Each point is reached from the start by the listed moves, each made 0, 1 or 2 times, or once backwards (-1), plus a little noise. Say if it took an odd or an even number of moves. Then give how often each move was made.

Moves:
(1): [ 24 -13]
(2): [ 8 17]
Start: [-6 -5]
Points:
[60  3] => even (2, 2)
[26  0] => even (1, 1)

Moves:
(1): [ -1 -12  10 -13  25   6  -6   5  -8  -3]
(2): [  2  14   2   6   2   1 -15   8  -5   4]
(3): [-5  2  3  1  3  1 11 -1 -9  3]
(4): [  6  -7 -15  19   8  -9  -2  -2 -13   2]
(5): [-21   4  -7   5  14  -4  -6  -2   6   9]
(6): [  0 -17  11  18  -4   7  -6   4   0  17]
(7): [  2   6   3   4   2  16   1 -13   5  -5]
(8): [  0  -4 -18  -5  10  11  10  16  11   7]
Start: [  4   5   2  -2   0  -4 -19   8   3   1]
Points:
[ 13  20  22 -10  60  16 -51 -24 -31 -33] => even (2, 1, 0, 1, 0, -1, 2, -1)
[-18  48  -9  19  39  40 -21  10   1  21] => even (0, 2, 2, 0, 1, 0, 2, 1)
[ 12   4 -43  24  -7  -9  -4  16   9  14] => odd (-1, 0, 0, 1, 0, 0, 0, 1)

Moves:
(1): [  7  13  -2  -6   2 -10   4  -7  -6   8  -2   4  -1   3  -7  -6]
(2): [  0  -7  10  -4  10   5   1  15 -14  -5   6  -3   9   2   0 -10]
(3): [ 4 -5  6 -2 -3 11  1  0  5  9 -3 -6 -7  4 -4 -5]
(4): [  2 -11   0   3  -1  -2  -1   2   2  -1   7  10  -6   0  -4   2]
(5): [ -5 -11 -13   2  -3  -2   8  -4 -11   5  -5  -4  -4  -7  -2  -6]
(6): [ -8  -5 -13  -2  -6   9  -6   4  -4   4  10  -6   9   5  -3  -1]
(7): [-2 -2  1 -5 -9  3 13 -9  5  4  8 -1  8 -7  4  3]
(8): [  8  -4   0 -11  -3   1   5   9   4   1  -3   0  -7   2   4   0]
(9): [-13   8  -4   4  -8  -5  -1  16   6  -4  -8   5  -1  -6  -4   5]
(10): [ -7   2   0  15  -4  -2  11  11   3   2   1  -3  -5  10  -3 -11]
(11): [ -5  -7  -7 -17  11   8  -4  -1  10  -2  -1   8   1   2 -15   3]
(12): [-5  5  1 -5  2 -4 -5 -3 -4 12 -3  3  8  9 15 -1]
(13): [-6 -6 -3 -3 -6 -6 -6 -3  7 -4  5 -1  8 -2  0 -6]
(14): [ 8 -2 -1  9  8 -2 -2  6  6  1 -6  5 12  3 -1 -1]
Start: [  5   5   3   2  -2   8   9   0  -3   0  -6  -5 -10  -3  -8  -3]
Points:
[-48  20  -1 -24 -30 -31  15   9  30  16  -9  29  -6  -4  -6 -14] => odd (1, 0, 0, 1, 0, -1, 1, 0, 2, 1, 1, 2, 2, -1)
[-37   9 -30 -34 -44  21 -20  25  45   6 -25 -21 -29  -1 -39  -8] => odd (0, -1, 2, -1, 0, 1, -1, 1, 2, 0, 1, 0, 2, -1)
[-38 -12 -33   4  -7  -1  -2  60 -39  17  -1   0   8  29   8 -24] => even (0, 1, -1, 1, 1, 2, -1, 1, 1, 1, 0, 2, 0, 0)
